Rows are points. To make a cloud, some directions were put in groups of two or more. Within a group, all points are equally far from the middle, so they leave a hole (a ring in 2 directions, a hollow ball in 3). The other directions are filled evenly. Then the cloud was stretched, turned, moved and blurred a little. How many holes are there, and how many directions does each take, smallest first?
(in the rows, 128 means zero)

Cloud (13 x 2)
[[167 113]
 [116 173]
 [110 170]
 [ 94 145]
 [171 119]
 [138  97]
 [139 176]
 [105 109]
 [174 145]
 [175 139]
 [125 176]
 [ 97 121]
 [108 106]]
Holes: 1 (2)

Cloud (13 x 2)
[[105 168]
 [157 103]
 [100 119]
 [109 172]
 [118 176]
 [131 178]
 [136  94]
 [113 174]
 [166 120]
 [157 162]
 [117 100]
 [100 159]
 [149  97]]
Holes: 1 (2)

Cloud (21 x 3)
[[157 154  99]
 [ 78 132  96]
 [ 95 114  61]
 [104 129  89]
 [133 133  75]
 [ 99 105 145]
 [159 127 137]
 [167 138 133]
 [156 163 178]
 [ 84 154 117]
 [108 116 125]
 [ 91 120 117]
 [ 72 140 135]
 [ 89 121 115]
 [ 99 125 160]
 [112 122 100]
 [120  95  81]
 [ 67 138 118]
 [190 137 105]
 [130 107 162]
 [135  94  81]]
Holes: 0

Cloud (19 x 3)
[[125  67 140]
 [ 85 131  95]
 [144 157 115]
 [169 103 134]
 [ 77 135 113]
 [104 163 109]
 [134 111  77]
 [130  67 143]
 [108  74 113]
 [124 146  84]
 [113  73 109]
 [110  71 147]
 [ 96 102 170]
 [138 137 168]
 [154  99  93]
 [157 145 125]
 [165 109 105]
 [166 127 135]
 [140 160 129]]
Holes: 1 (3)

Cloud (29 x 4)
[[ 83 116  81 143]
 [108 128 152 172]
 [ 92  83 142 105]
 [104  97 164 139]
 [179 113 146 132]
 [ 71 111  96 127]
 [138 109  97  80]
 [ 82 136 155 140]
 [ 79 142  94 121]
 [100 157 157 145]
 [108 153 154 161]
 [148 154 160 111]
 [ 66 111 121 120]
 [130 158 154 100]
 [118 131 107 185]
 [ 97 162 142 110]
 [131 106 119  72]
 [ 99 110  80 163]
 [ 75 102  92 129]
 [121 140 105 183]
 [164 125  82 116]
 [ 96 150 157 150]
 [154 124 163  98]
 [111 151 104  91]
 [122 145 126 183]
 [118  94  93 172]
 [ 69 132 135 124]
 [ 79 131  86 132]
 [118 162 152 158]]
Holes: 2 (2, 2)

Cloud (57 x 6)
[[144 116 161  82 129 117]
 [ 87 121 179 112 155 162]
 [120 169 176 149 145 127]
 [145  76 153 111  94 164]
 [115  71 144 147 169  95]
 [134 132 104 111 190  90]
 [123 140 141 113 154  61]
 [165 187  90 116 150 133]
 [135 105  81 164 122 109]
 [135 128  98  52 127 123]
 [121 106 140 125 212 109]
 [ 89 105 124 113 108 142]
 [168 109 115 173 131 166]
 [ 81 156 117 149 152 114]
 [182 108 144 110 144 137]
 [113 108 125 126  97  74]
 [161 123 105 147  91 164]
 [175 126  82  99 151  95]
 [107 175 118 103 129 173]
 [141 121 121 189 144 168]
 [124 144 140 137 183  78]
 [119  96 165 124 116 104]
 [163 149 146  97 161  82]
 [ 67 135 131 120 149 139]
 [ 78 146 134 115 147  89]
 [157 142 122  67 165 114]
 [153 136  87 116 174 102]
 [130 132 151 133  90 131]
 [ 73 134 142 132 153 108]
 [143 120 123 161 109 182]
 [142  53 107  90 147 136]
 [ 88 134 102 132 187 169]
 [109 119 135 101  87 138]
 [137 106  61 141 115 130]
 [134 107 110  77 164  90]
 [132  90 111 184 108 124]
 [115 145  78  79 142 133]
 [126 174 166  83 132 145]
 [139 157 152 117  98 145]
 [119  78 102  88 118 155]
 [133 132 117 141  73 140]
 [170  89 152 104 128  99]
 [102 112 171 111 133 164]
 [178 155 108 140 140 131]
 [174 120  59 120 113 128]
 [161 134 156 125 201 134]
 [171 153 146 140 148 111]
 [125 139  79 123 174 113]
 [134 176 105 121 166 177]
 [125 112 150 128 107 182]
 [160 169 126 152 145 107]
 [121  96 180 107 172 127]
 [146 102 146  86 152 160]
 [ 93 101 160 172 163 119]
 [ 83 125 135  97 133 147]
 [164  92 122 110 178 113]
 [ 88 108 129 168 128 151]]
Holes: 1 (4)

Cloud (48 x 6)
[[108 157 136 183 121 161]
 [128 157 105  99  81 113]
 [117 172 129 170 148 159]
 [112 109 108 104  75 110]
 [ 92 110 125 139  85 102]
 [141 105  89 155  86 157]
 [196 136 122 130 170 112]
 [110 112 168 134 153 133]
 [138 114 132  77 141 103]
 [115 129 134 126  83 173]
 [122 127 105 180 137 170]
 [147 183 131 112  95 102]
 [181 162 111 155 144  92]
 [133 107 168 145 102  86]
 [155 186 117 156 161 120]
 [153 158 172 141  89 157]
 [125 145 114 187 136 169]
 [131 126  67 134 150 116]
 [189 166 102  97 120 130]
 [144  69  87 134 102 105]
 [155 151  68 127 132 126]
 [179 120 116 148 155  75]
 [111 154  83 153 124  92]
 [195 165 113 107 145 148]
 [ 98 101 162 158 133 133]
 [131 145  89 154 159 155]
 [137 104 182 124 132 144]
 [164 164 102 150 157 162]
 [118 131  85 148 165 130]
 [ 89 125 139 156  99 148]
 [106 136 138 139  80 159]
 [158  97 114 136 182 119]
 [145 106 122 162 142  59]
 [138  67 112 154 126 157]
 [132 126 101 110  65 133]
 [165 121 161 186 165 140]
 [168  69 142 134 105 132]
 [138 135 179 127 166 121]
 [127 136  70 141 152 117]
 [125 129 124 108 112 186]
 [138  74 149 120 106 150]
 [189 101 157 138 104 145]
 [149 129 178 192 139 126]
 [ 98 138 100 138 155  98]
 [148 156 160 182 103 104]
 [128 135  74 166 105 102]
 [154  84 166 119 118 151]
 [181 143 130 166 129 180]]
Holes: 3 (2, 2, 2)

Cloud (81 x 8)
[[107 129 132 110 132  80  92  88]
 [167 168 104  96 105 174 102 104]
 [160 104  92 122 137 117 150 152]
 [ 93 178 104 163 133 129 132 142]
 [ 70 129 130 126 166 108 156 109]
 [155 115 194 113 100 108 126 119]
 [116 157 129 137  94 178  71 157]
 [136 187 132 139 145 176 163 126]
 [141 172  99  57 136 140 136 150]
 [136 145  78  97 168 149 129 100]
 [118 152 123  92 105  72 130  96]
 [105 118 133 140  87 158 152 117]
 [145 182  94 105  92 177 117 119]
 [ 67 121 138 116 163 109 158 147]
 [120  88 155  81 159 131  72 116]
 [ 99  67 159 126 132 121 130 109]
 [134 116  65 102 149 112 130 129]
 [121  96 177 123 180 119  83 126]
 [168 130 138 153 147 129 154 167]
 [110  90 143  95 148 103 100 175]
 [130 193 136 100 147  99 158 107]
 [138 133 113  82 124 148 183 142]
 [158  83  92 136 131 148 130 129]
 [ 81 121  88  72 159 114 142 126]
 [179 150 165 146 166 161  78 126]
 [ 91 144 117 166 144 133 127 172]
 [ 81 123  89  74 157 105 141 132]
 [ 88 108 144 154 127 165 137 108]
 [165 115  94  97 113 175 139 126]
 [166 175 166 155 159 136 120 149]
 [134 164 154 137 137 123 172  82]
 [145 123 153  88  76 112  94 108]
 [120 138 125 137 104 159  47 153]
 [ 83  89 129 101 136 178 130 157]
 [114 111 161 112  96  95 156 100]
 [151 107 139 173 168 134 111 164]
 [163 184 109 114 115  89 119 112]
 [ 82 173  84 136 150 133 123 123]
 [118 118 157 101  74 163 107 136]
 [140 187 112 106  91 158 102 171]
 [153 114 116 106 138 164  85 191]
 [145 132 130 155 169 176  75 175]
 [144 127 141  99 154 106 185 122]
 [145 105 135  83 160  95 116 158]
 [134 188 106 127  96 182 128 154]
 [ 86 137  85  72 143 124 100 170]
 [151  94 101 107 133 147  64 124]
 [144 185 121  82  93 150  81 157]
 [151 181 124 147 169 134 164 120]
 [ 97 161 105 111 126 169  55 140]
 [132  95 119 138 152 185 163 132]
 [102 100 174 135 101 155 124 110]
 [ 88 154  70 117 136 156 107 115]
 [157 196 123  97 107 135  77 154]
 [144 150 107  79 102 112 171 116]
 [119  68 105 122 123 158 129 129]
 [122 108 141 107 184  84 113 120]
 [ 89 129 105 167 127 148 153 127]
 [153 180 154  88 166 144  91 138]
 [109 127 113  96  95 159  56 141]
 [107 141 100 107 106 145  81  92]
 [136 187 142 143 110 177 116 165]
 [162  90 110 124 137 115 102 160]
 [ 98 186 120 148 127 153 149 109]
 [110  95  90 127 102 122 125 123]
 [107  90 158 125 116 144  81 174]
 [120 106 104  77 147 159 166 149]
 [153 134 158  86 149 154 127  83]
 [ 61 143 143  82 159 142 108 139]
 [129 173 163 101 147  99 166 130]
 [ 92 120 145 119 161  75 120 104]
 [ 65 116 132 105 145 106 167 120]
 [117  99 136 124 182 130 152  93]
 [105 116 133 151 158 178  90 104]
 [158 159 163 150 124 174 119  86]
 [131  79  88 109 128 161 136 131]
 [127 107 156 109  72 146 122 116]
 [151 107 113 104 145 107 156 163]
 [134 181 131  68 130 159 124  98]
 [127 136 131 168 117 124  67 150]
 [139  87 148 120 144 176  93 179]]
Holes: 3 (2, 3, 3)

Cloud (94 x 9)
[[110 171 134 106 111 141 190 149 128]
 [ 96  88 145 116 115 121 146  92 133]
 [157 130 159  66 125 116  68 134 126]
 [ 98 167 177 161 109 130 116 128 163]
 [ 60  96 185 157 146 105 141  94 147]
 [167 118 107 116 128 158  70 140 159]
 [ 92 160 146 142 144 120 170 175 125]
 [ 92  76 105 150 203 127 141  96  96]
 [164 115 180 126 116 102 133 128 154]
 [ 95  95 139 118 104 107 169 101  84]
 [164 111 158  66  68 126  85 160 137]
 [158 138 141 155 108 157 132 172 108]
 [123  53 146 151 123 119 131 138  88]
 [ 78 154 178 130  86 185 173 148 133]
 [151  88 124  99  78 143  94 122 149]
 [139 135 144 110 130 187 137 155 135]
 [118 142 106 149 107 115 118 164 121]
 [ 96 106 153 148 136 146 128 110  89]
 [127 144  91 137 112 113 141 144 154]
 [ 97 142 154 125 124  97 164 118 112]
 [105  94 190 147 126  89 138 128 130]
 [148  97 178 139 109 110 126 148 128]
 [ 79  86 112  84  99 109 122 131 128]
 [ 69  77 209 126 124 120 159 119 122]
 [145 114 154  82  79 102  89 154 113]
 [ 93 101 174 117 174  99 105 112 121]
 [117 118 140 108 145 194 110 123 113]
 [129  86 110 196 150 135 121 115 123]
 [149  96 107 163 187 128 124  94 115]
 [ 90 108 164 126 127  93 150 100  84]
 [ 63 125 162 115  84 141 163 128 123]
 [ 90 135 195 142 124 112 106 137 117]
 [ 93  94 189 113 131  98 154 127 100]
 [113  96 121 127 135 100 135  76 123]
 [104 151 136  82  53 120 134 120 122]
 [111  88 164  39  82 100 145 180 144]
 [109  82  92  75 141 121 130  82 113]
 [ 97  87 143  70 142 122 112 150 157]
 [109  74 165 133 161 144 160 108  82]
 [151 178 117 104  93 129 108  89 115]
 [ 83 111 155  96 168 188 108 155 113]
 [124 157  85 137  97 114 150 178 111]
 [104  92 104  87 149 147 126 128  92]
 [118 140 120 131  64 125 165 148 110]
 [161  63 126 123 170 124  75 127 109]
 [ 82 129 184 135 122  88 120 116 109]
 [143  84 213 141 161 114  90  78 150]
 [143 135 102  93  79 110 122 166 120]
 [108 151  75 108 121 145 132  96 116]
 [103  85 120 143  97 135 156 156  63]
 [129 110 164 150 106 163 118 117 126]
 [ 42 123 189 116 142 106 150 107 115]
 [153 118 155 127 108  83 132 124  83]
 [143 174 125 119  45 120 118 151 134]
 [117  93 186 110 132 148 127  78  95]
 [111 123 136  98 134 133 142 124  92]
 [112  93 120  77 147 155 158 115  89]
 [ 99 115 158 111  99 165  91  99 147]
 [172 137 135 123 164 121 100 135 142]
 [137 119 124 134 121 100 137 159 125]
 [177 113 171 109 151 112 135 134 125]
 [ 88 106 196  64 102 124 114 149 149]
 [ 99 110 129 161  77 127 154 117 102]
 [165 115 163 130 173 133 105 127 128]
 [139 155 174 153  76 127 129 139 138]
 [ 91 118 186 137 165 149 106  70 106]
 [105 142 154 172 113  57 142 102 148]
 [ 76 125 170 142 134 145 117 125 164]
 [183 102 155 141  99  61 103  97 154]
 [118 137 108  56  77  88 121 141 102]
 [113 138 143 105 156  73 113  90 140]
 [135 155 146 139  95  95 149  62 109]
 [144 133 145 103  69  83 156 147 158]
 [138 121 131 156 177 163 119 107 129]
 [123 117 169  91 136 133 133 122 132]
 [110 135 109 166  82 134 162 114 101]
 [115 112 129 118 132  74 138  89  65]
 [ 95  65 166 145 205 167 109 142 136]
 [152 109 131 112 104 133  99  85 154]
 [126  98 197 127 143 110 123  90 154]
 [122 129 137  92 151  97 115 146 126]
 [ 82 113  91 141  95 139 137 123 135]
 [102  90 166 142 141 127 150 156 118]
 [137  94 228 132 143 123  88 120 167]
 [155  82 125 171 121 147 141 104 111]
 [ 94  75 146 156 107  91 121  81 118]
 [105  80 148 116 170 131 144 159 143]
 [108 148 101 154  95 140 122  73 134]
 [114 143 144 126  46 109 131 134 116]
 [133 181 114  76  68  95 153 119 125]
 [106  85 193 148 162 139  96 121 141]
 [139  94 126 119  99  74 101 111 160]
 [ 90 129 134 132 161 125 150 162 137]
 [111 123 154  80  96 145 139 138 147]]
Holes: 0

Cloud (96 x 9)
[[170 138 124 133 162 170 147 189 129]
 [172 175 163 108 115 114 171 104 166]
 [119 129 113 159  92  87 106 118 145]
 [185 145 116 148 110  88 127 156 165]
 [141 141 117 118  92 154 102 152  96]
 [159 109 165 103 139  90 111 163 117]
 [163 134 156 152 192 138 144 139 149]
 [154 130 136 100 154 105 123 192 114]
 [141 139  93 134 167 134 132 213 109]
 [173 174 172 151 154 146 121 103 117]
 [128 159 157 169 179  80 129 145 102]
 [122 132 134 132 123  98 123 199  85]
 [134 170  93 169 133 157 146 124 113]
 [112 177 120 146 103 135 145 172  88]
 [116  82  79 141 115 133 115 107 128]
 [166 122 150 141  98  83 110  93 170]
 [137  91 117 119 181 143  91 148 115]
 [153 122 185 109 132 135 147 185 107]
 [152 130 175 181 181 124 114 110 141]
 [115 122 206 145 105 135 134 146 131]
 [ 97 128 148 153  92 150 156 164 142]
 [108 168 132 102 159 161 124 132 119]
 [143 194 115 126 111 133 133 152  79]
 [167  73 118 117 133 122 114  76 127]
 [138 157 155 115 102 156 143  73 112]
 [153 117  79 162 141 110  96  81 131]
 [185 133 134 115 106 170 137 155 127]
 [152 136 176 139 174 153  98  82 133]
 [160  84 127 138 174  92 115 156 120]
 [108 119 199 129 108 157 133 139 107]
 [159 130 145 112  90 127  91  88 110]
 [154 179 116 134  93 157 160 182 130]
 [148 113  75 184 118 127 102 129 149]
 [152 145 183 109  82 125 148 143  95]
 [166 120  95 122 113 118 109  69 117]
 [110 202 144 126 103 141 123 125 123]
 [113 128 105 117 142 145  83 120  94]
 [137 113  66 142  94 150 185 163 129]
 [164  95 119 155 192 110 122 181 119]
 [178 190 106 124 115 138 119 155 114]
 [152 167 104 129 174 112  96 192 150]
 [100 128 156 161 141 111 122  94  85]
 [110 153 155 116 180  93 111 160 143]
 [125 124 152 142 148  83 164 125 135]
 [140 142 148 134 163  78  87  72 125]
 [152 133 172 117 151  87 108 178  86]
 [161 152 186 106  96 151 166 147 141]
 [144 141 160 137  44 142 174 126 135]
 [180 136 104 134  80 158 127 144 149]
 [133 124  99 128  61  99 143 147 113]
 [196 109 158 132 114 157 167 115 148]
 [175 120 126 139  83 143 148 190 163]
 [132 131 185 107 127 157 127  83 113]
 [122 145 124 121 106 125 118  50 123]
 [173  92  97 118 149 147 131 155 173]
 [153 126 145 125 180 121 125 125 183]
 [146 141 144 152 138 181 149 192 137]
 [167 164 125 162 128  79  94 132  99]
 [186  78 116 166 161 109 113 115 129]
 [170 119  56 168 120 106 164 164 163]
 [131 127  81 183 134 122  92 157 143]
 [143 118 126  74 119 135 135  76 150]
 [115  84 184 141 118 123 158 138 114]
 [135 124 203 135 162  93  91 105 136]
 [154 152 142 179 173  99 127 211 122]
 [158 118 103 147 152  71 129 166 132]
 [158 107 173 130  96 139 161  69 117]
 [112 122  99 131 120  99 109  76 119]
 [130 119 193 136  81 145 141 115 158]
 [121 121 120 149 142  82 147  80 152]
 [135 137 158 135 153 186 120 130 147]
 [140 111  71 180 146 135 103 172 144]
 [112  73 120 123 139  98 117 110 130]
 [189 108 107 149 167 100 123 154 165]
 [131 177 173  86 108 147 128 108 137]
 [131 120 109 144 109 171 154 130 195]
 [146  72  75 159 148 138 118 108 162]
 [189  84 145 150 135 131 167 101 140]
 [136 160 138 182 180  99  88  96 142]
 [104 102 162 105 121 149  94 140 116]
 [153  99 146 129  59 131 146 115  95]
 [187  93  75 134 146 118 138 101 144]
 [140 117 162 122 104 157  82 141 126]
 [117 105 119 184 184 136  98 104 138]
 [152 156 195 119 179 116 136 145 129]
 [ 84 131 117 117 106 127 128 112 121]
 [131 127 115 146  77 113 158 195 121]
 [175  57 123 165 137 154 147 145 133]
 [175 163 109 161 126 157  94 144 103]
 [182 109 111  93 132 138 134  93 182]
 [109 103 149 192 158 149 106 107 118]
 [167 130 148 139 100 111  89  78 141]
 [150 115 129  95 161 150  98 111 133]
 [126 132 128 187 194 113  89  94 133]
 [112 181 105 153 114 147 148 155  99]
 [103  78 113 132 137 143 135  96 140]]
Holes: 2 (2, 6)

Cloud (108 x 9)
[[123 108 152 132  55 120 119 120 141]
 [ 92 146  93 124 123 119 100 155 115]
 [155 134 136 104 155 101 181  80 113]
 [ 84 160 101 131 138 155 136 102 113]
 [137 136 150 200 112 128 137 133 147]
 [123 132 106  99  97 162 103 131  89]
 [148 129 136 187  93  80 149 114 137]
 [141 155 191 120  92 165 134 120  75]
 [168 122 205 143  89 126 156  82 101]
 [115 114  91 133 117 148 115 158  85]
 [ 81 113 163 129  90 141 138 134 127]
 [136 146 148 168  69 103 133 107 154]
 [177 161 128 142 103  72 102  82 110]
 [108 117 117 193 133 127 135 122 145]
 [156 117 173 128 124 123  85  79  68]
 [ 98 155 191 146 136 132 106 105 119]
 [136 158 160 185 133 147  97 100 106]
 [120 148 165 195  64 122 136 120 100]
 [149 165 139 169 153  88 130 110  78]
 [140  95 112 128 148  83  93 114 125]
 [132 117 184 131 142 130  98  57 106]
 [109 184 131 135  89  73 126  96  96]
 [116 134 131 144  83 131  65 125 106]
 [124 131 146 117  62  82 145 149 111]
 [131 184 145 100 139 120 100 106 137]
 [123 132 137  92 138  94 191  88 117]
 [160 153 122 119 155 136 156 105  83]
 [157 124 116 104 137  88  99 107  85]
 [117 165 135  95 164  92 163 106 160]
 [140 129 119  72 125 117 137 112  74]
 [145 128 119  97 120 166  87 102 122]
 [120 159  74 136  84 129 162 128 113]
 [134  94 114 111 149 112 104 114  80]
 [115 145 169 121  72  98 171 104  85]
 [133 164 137 117 177 115 120 134 108]
 [145 146 114 117  60 115 112 106 149]
 [177 122 143  95 143  96 160  78 104]
 [142  81 128  94 152 143 140 129 139]
 [ 85 123 121 104 109 104 106  72 117]
 [131 130 121 164 101 160 167 115  59]
 [133 129  95  67 100 139 147 119 113]
 [132 125 192 158  82 173 140 110  81]
 [136 152 148 153  44 106 130 129 136]
 [115 153 139 146 138  65  95  79 141]
 [155  97 155 136 156  98  91 124 102]
 [135 133 148 105 171 142 118 137  93]
 [159 141 150 104 100 109  79  91  85]
 [ 92 153 124 156 151  76 120 132 102]
 [ 76 159 149 141 134 118 141 147 100]
 [122 120 154 123 130 103  94 171 130]
 [177 156 156 182  99 125 154 136 125]
 [156 140 135 157 168 132 126  96  80]
 [136 131 151 134 102  88  85 101 166]
 [169  95 136 134  86 148 166  83 102]
 [140 122 158  73 125 102 144  59 110]
 [174 137 153 122  85 138  91  80  70]
 [120  99 137 182  99  89 140 104 126]
 [127 102 172 135  78  98 166  98  92]
 [135 114 153 120  84 182 138 156  81]
 [153 145 135 151  86  51 145 109 130]
 [175 125  97 151  94 101 127 106 144]
 [144 116 168 106 105 136  99 144 164]
 [129 160 121 169 120  89 160  91  66]
 [107 111 120  61 142 134 138  93 127]
 [140 136 100 187 129  94  87 109 103]
 [140 171 134 183 129 145 128 104  88]
 [174 169 157 185 105 122 113 108  81]
 [ 74 120 111 106 129 121 112 123 103]
 [161 121 167  96 106 129 147 175 120]
 [128 138  95 140  67 134 160 135 139]
 [169 116 154 153  79  89 106 107 148]
 [134 143 152  77 112 125 148 110  65]
 [142  87 138 135 107 121 149 156  69]
 [180 113 105 128 132 137 106  78  96]
 [101 161 157 163 106 166 130 115  89]
 [150 125 177  89  80 129 150  69 110]
 [166 110  86  96 134 111 135 114 129]
 [111  96 166 172  79 134 131  94 110]
 [122 182 142 142  88 138 175 135 127]
 [108 110 175 153 117 172 112  85 105]
 [113 152 170 164 131  98 123  83  70]
 [142  91 126 141 163 155 121  96  82]
 [123 133 134 169 171 149 136 106  94]
 [157  86 129 143  98  99 149 154 105]
 [152 129 163 199 148 101 107 122 113]
 [160 131 199 149 107 109  83 130  90]
 [154 115 153 105  79 150 133 165 137]
 [109 152 176 176  73 124 134 132 130]
 [137  93 195 152  88 155 114  99  76]
 [110 102 122 111 107  72 150 103 136]
 [159 124 188  98  95 118 135 156  85]
 [159  68 152 162 103 164 117 118 102]
 [143 111 121 119 171 165 118 109 103]
 [148 140 140 134 112 115 143  41  72]
 [168 101 143 155  53 137 146 103  65]
 [106 178 152 105 160 112 111 103 136]
 [113 174 101 116 165 110 163 102 123]
 [157 103 141 143 108 106  89 108  57]
 [109 135 152  83 178 132 128  98 123]
 [135 125 195 185 129 107 143 103  85]
 [114 151 163 116  73 109 165  82 124]
 [132 130 193 111 142 137  84 103 117]
 [198 147 185 146  81 125 138  97 106]
 [149 122 152 104 134 162  92 101 154]
 [143 127 128 131 147 141 178  84 140]
 [121 105 130 147 126 139 113  42  94]
 [127 137 127 182 164 129 118 101 147]
 [124 120 145 109 133  83  82 125 151]]
Holes: 3 (3, 3, 3)

Cloud (105 x 9)
[[148  77 100 129 123 148 133 143  95]
 [161 141 120 141 134 134  78 176 156]
 [175 109 135 126 149 109  37 170  89]
 [164  96 137 153 139  99  81 111 129]
 [113 120 129 121 110  96 104 133 163]
 [139 106  81 163 134 111 160 139  83]
 [132  88  59 136 143  82 112 179 125]
 [146 157 130 148 117  96 195 161 115]
 [117  93 144 121  95 107 115 155 144]
 [186 138 112 102 129  91 134 146 160]
 [190 111 128 117 130  78 115 151  86]
 [139 148 155 126 119 120 209 128 115]
 [159 135 111 105 105 132 105 113  83]
 [104 130 132 141 129 120 149 108  85]
 [170  77 123 133 160 123  88 207 133]
 [163 117 138 146 136 100 211 112 155]
 [173 129 136 162  96  93 115 200 167]
 [164 118 100 148 132 106 112 154  61]
 [151 125  93 109 125 148 137 138 168]
 [135 141 105 152 120  93 186 123 154]
 [164 136  64 144 132 125 162 119  93]
 [154 111 202 138 112 138 167 106 174]
 [190 125 149 139 127 133  88 151  97]
 [172  87 158 132 131 125 127 128 161]
 [145 110 124 166 120 102 185 110  87]
 [111 154 121 148 111 151 167  99 143]
 [148  99 171 102 123 111 149  78 141]
 [ 97 144 126 141 138 154 141 131  51]
 [152 130 164 136 102 116  44 149 144]
 [130 132 118 161 116 163 144 134 163]
 [117 107 161 117 109 124 132  98 184]
 [162 153 122 101 121 119 110 170 155]
 [140 115 121 160 119 125 139 165 180]
 [185 120 117 135 169  98 140 156  80]
 [123  96 137 154 150 114 103 194 100]
 [183 103 135 154  93 113  89 124 172]
 [195 110 125 149  94 122 141 109 144]
 [155 115 118 154 129  97 194 153  80]
 [173  69 114 177 120 143 127 155 156]
 [132 138 112 120 117 154  98 145 160]
 [153 109  72 130 112 106 117 194 137]
 [190  88 149 140 120 113 110 135 144]
 [155  90 122 189  82 117 135 121 148]
 [133 133 168 131 139  86 123 130  81]
 [159 104 123 126 161 107  84 152  58]
 [158 127 122 128  82  98  83 155 118]
 [132 120 127 124 135 100 151 129  66]
 [128 139 145 155 121  93 114 148  69]
 [118 171 111  78 124 164 119 140 107]
 [134  69  96 130 173 115 122 191  70]
 [147 125 101 144 106 175 161 106 135]
 [175 138 152 134 118 104 125 113  69]
 [170 118  91 115 125  94 142 167  80]
 [152  86  81 113 131  73 134 182  90]
 [143 137 187 139 130 127 120 150 157]
 [134 147 159 109 125  92 120 127  52]
 [150 107 121  98 126 161  91 166 111]
 [163  85 117 109  91 143 151 102 154]
 [169 128  94 122 141  79 144 113  90]
 [158 153 107 133 126 101 123 130 175]
 [158  85 131 170 110  93 120 150 185]
 [156  78 126 161  80 117 195 103 124]
 [172 126 132 106 156 116  63 187 136]
 [179  92 153 142 110 120 133 114 101]
 [136  84 155 121 107 108 112 159 169]
 [140 115 122 143 121 138 175 151  73]
 [185 102 131 143 138 149 122 172 129]
 [147  75 118 160 106 165 135 124 169]
 [188  98  88 147 160  84 135 159  73]
 [142  77  92 145 147  83 115 184 115]
 [128 182 171 144 127  95 122 135 109]
 [146 139  88 114 173 116 140 162  50]
 [129 172 145 133 102  98  79 176 146]
 [172 101 160 136 137 107  97 124 141]
 [159 130 146 162  97  92 140 142  77]
 [159 108 196 148 133 117 102 172 150]
 [173  85 107 163 178 110 141 149  72]
 [143  98  76 141 126 135 118 187 111]
 [141 100 145 173 129 109 101  87 125]
 [131 129  86  89 119 134 127 199 120]
 [115 106  86 139 120 110 151 133 100]
 [119  86 151 161 123 156 117 150 147]
 [158  88 136 110 151  81 137 135 133]
 [195  86 110 117 128 101 118 169 128]
 [133 108  90 132 167 121 169 104 100]
 [120 161 105 125 118 115  70 164 144]
 [192  79 118 175 173 106 128 137 116]
 [175  98 137 135 173 100  63 196 104]
 [184  96 164 150  98 141 153 100 133]
 [165 117 131 106 129 151  96 139 135]
 [171  79 126 158 139  96 177 118  94]
 [146  68 119 141 146 138 114 108  87]
 [108  97  78 138 123 130 144 160 131]
 [143 120 169 130 139 107  94 110  71]
 [162 132 187 119 132  81  73 129 104]
 [131  53 101 150 138 110 140 149 144]
 [131  90 207 147 122 110 146 135 154]
 [163 146 160 125 133 136 120 108 134]
 [183 110 148 163 114 156 129  67 157]
 [142 116 153 144 149  77 106 164  91]
 [173  79 121 193 106 133 126 103 107]
 [131  92 129 184 124 103 166 113 110]
 [118 125 110 146 115 127 155 161  92]
 [150 153 119 108  90 126 139 125 163]
 [149 106 149 105 129 144  66 127 138]]
Holes: 1 (4)
